Each row of a before or after table is a point. One or more steps were done to the points. Then noise was added and the rows were shuffled. The steps act on columns, c1 being the first. Name the steps. A step turns or swaps two columns, mirrors them in a line or flattens them onto one, adds a multiple of one to another, or multiplies or shifts one. Angles are multiples of 10 degrees, from the lower column toward the higher: turns from -170 to 170, lines from 10 to 170 but not 90. Use the fewest steps. Two steps may share a column if one is a turn and the other turns, adds or multiplies; they go together, in the order done. Otherwise the lowest column goes first.

Before:
[[ 0.43 -0.28 -0.39]
 [-0.39 -0.07 -0.74]
 [-0.21  0.27  0.41]
 [-0.45  0.97 -0.54]
 [-0.08  0.09 -0.59]
 [ 0.06 -0.59 -0.30]
 [ 0.40  0.69  0.04]
 [ 0.08 -0.40  0.72]
 [-0.06 -0.17  0.49]
 [-0.25 -0.06  0.04]
 [ 0.15 -0.54  0.41]
 [ 0.22 -0.29  0.21]
 [-0.04  0.48 -0.27]]
After, 13 rows:
[[-0.55  0.40 -0.34]
 [-0.43 -0.19  0.15]
 [-0.34 -0.51  0.44]
 [-0.71 -0.03  0.04]
 [-0.56 -0.35  0.29]
 [-0.25 -0.27  0.24]
 [-0.60  0.36 -0.28]
 [-0.41 -0.60  0.50]
 [-0.09  0.40 -0.32]
 [-0.96  0.84 -0.68]
 [-0.74 -0.04  0.04]
 [-0.90  0.33 -0.29]
 [-0.05  0.03 -0.03]]
Steps: shift c1 by -0.50; flatten c2 and c3 onto the line at 140 degrees

Before:
[[-0.44  0.13 -0.11 -0.31 -0.24  0.57]
 [ 0.47 -0.42 -0.03 -0.73 -0.11  0.37]
 [ 0.00 -0.14 -0.01 -0.72 -0.60  0.46]
 [ 0.47  0.28  0.05  0.83 -0.01 -0.32]
 [-0.34  0.33  0.31 -0.07  0.18 -0.58]
 [-0.16 -0.81 -0.12 -0.13 -0.35  0.29]
 [-0.52  0.20  0.23  0.16  0.79 -0.58]
 [ 0.36  0.45 -0.26  0.59  0.28 -0.39]
 [-0.20  0.27  0.18  0.20  0.69 -0.61]
 [-0.39  0.18  0.12  0.26  0.30 -0.67]
 [-0.01 -0.74  0.35 -0.66 -0.52  0.27]
 [-0.20 -0.14 -0.15  0.53 -0.24 -0.63]
 [-0.24 -0.19  0.30 -0.03 -0.17  0.72]
 [ 0.34 -0.37 -0.59 -0.16 -0.30  0.37]]
After:
[[ 0.44  0.22  0.08  0.37  0.08 -0.75]
 [ 0.35 -0.41 -0.56  0.13 -1.22  0.31]
 [-0.57  0.22  0.21 -0.26  1.16 -0.40]
 [-0.26 -0.21  0.26  0.35  0.25  0.36]
 [-0.21 -0.16 -0.16  0.06 -0.46 -0.66]
 [ 0.29  0.45 -0.23  0.17 -0.15 -0.65]
 [-0.36  0.17  0.06 -0.14  0.40 -0.48]
 [-0.32  0.34  0.36 -0.34  0.64 -0.23]
 [-0.05 -0.09  0.03 -0.23 -0.65  0.74]
 [ 0.43 -0.36 -0.04 -0.25 -0.19  0.76]
 [-0.19 -0.84 -0.16  0.06 -0.60  0.21]
 [ 0.02 -0.69  0.36 -0.25  0.06  0.65]
 [-0.46  0.13 -0.07  0.13 -0.35  0.47]
 [-0.22  0.24  0.19 -0.15  0.95 -0.44]]
Steps: add 1.5 times c3 to c5; multiply c6 by 0.7; turn c4 and c6 by -50 degrees

Before (8 x 11):
[[-0.67 -0.33  0.05  0.61  0.30  0.04  0.08 -0.41 -0.24 -0.32 -0.69]
 [ 0.51 -0.23 -0.43 -0.78  0.13 -0.45  0.52 -0.12  0.29  0.03  0.00]
 [-0.02 -0.25  0.54 -0.11  0.57  0.15  0.50 -0.75  0.48 -0.04  0.41]
 [-0.12  0.14  0.41 -1.78 -0.43 -0.29 -0.80  0.20  0.44  0.08  0.01]
 [ 0.18 -0.23 -0.02 -0.23  0.26 -0.37  0.18  0.24  0.43  0.22  0.67]
 [ 0.38 -0.09  0.58 -0.54 -0.09 -0.17  0.16 -0.03 -0.16  0.29  0.33]
 [-0.24 -0.02  0.18  0.06 -0.12 -0.89  0.36 -0.30  0.59  0.64  0.26]
 [-0.66  0.07  0.50 -1.45 -0.53  0.64  0.09  0.26  0.29  0.12  0.33]]
After:
[[ 0.14 -0.13  0.40 -1.78 -0.14 -0.29 -0.83 -0.37  0.44  0.08  0.02]
 [-0.08  0.39  0.57 -0.53  0.11 -0.17  0.02  0.13 -0.17  0.30  0.33]
 [ 0.07 -0.65  0.50 -1.45  0.48  0.63 -0.33  0.06  0.27  0.12  0.34]
 [-0.23  0.19 -0.02 -0.24  0.13 -0.38  0.31 -0.20  0.44  0.23  0.67]
 [-0.22  0.52 -0.43 -0.77  0.16 -0.46  0.43  0.31  0.28  0.02  0.00]
 [-0.02 -0.23  0.17  0.07  0.08 -0.90  0.15  0.46  0.59  0.63  0.23]
 [-0.33 -0.69  0.06  0.60 -0.37  0.04  0.27  0.23 -0.24 -0.30 -0.70]
 [-0.26 -0.01  0.56 -0.12 -0.47  0.15  0.75  0.58  0.46 -0.04  0.41]]
Steps: swap c1 and c2; turn c5 and c7 by 50 degrees; turn c5 and c8 by -140 degrees
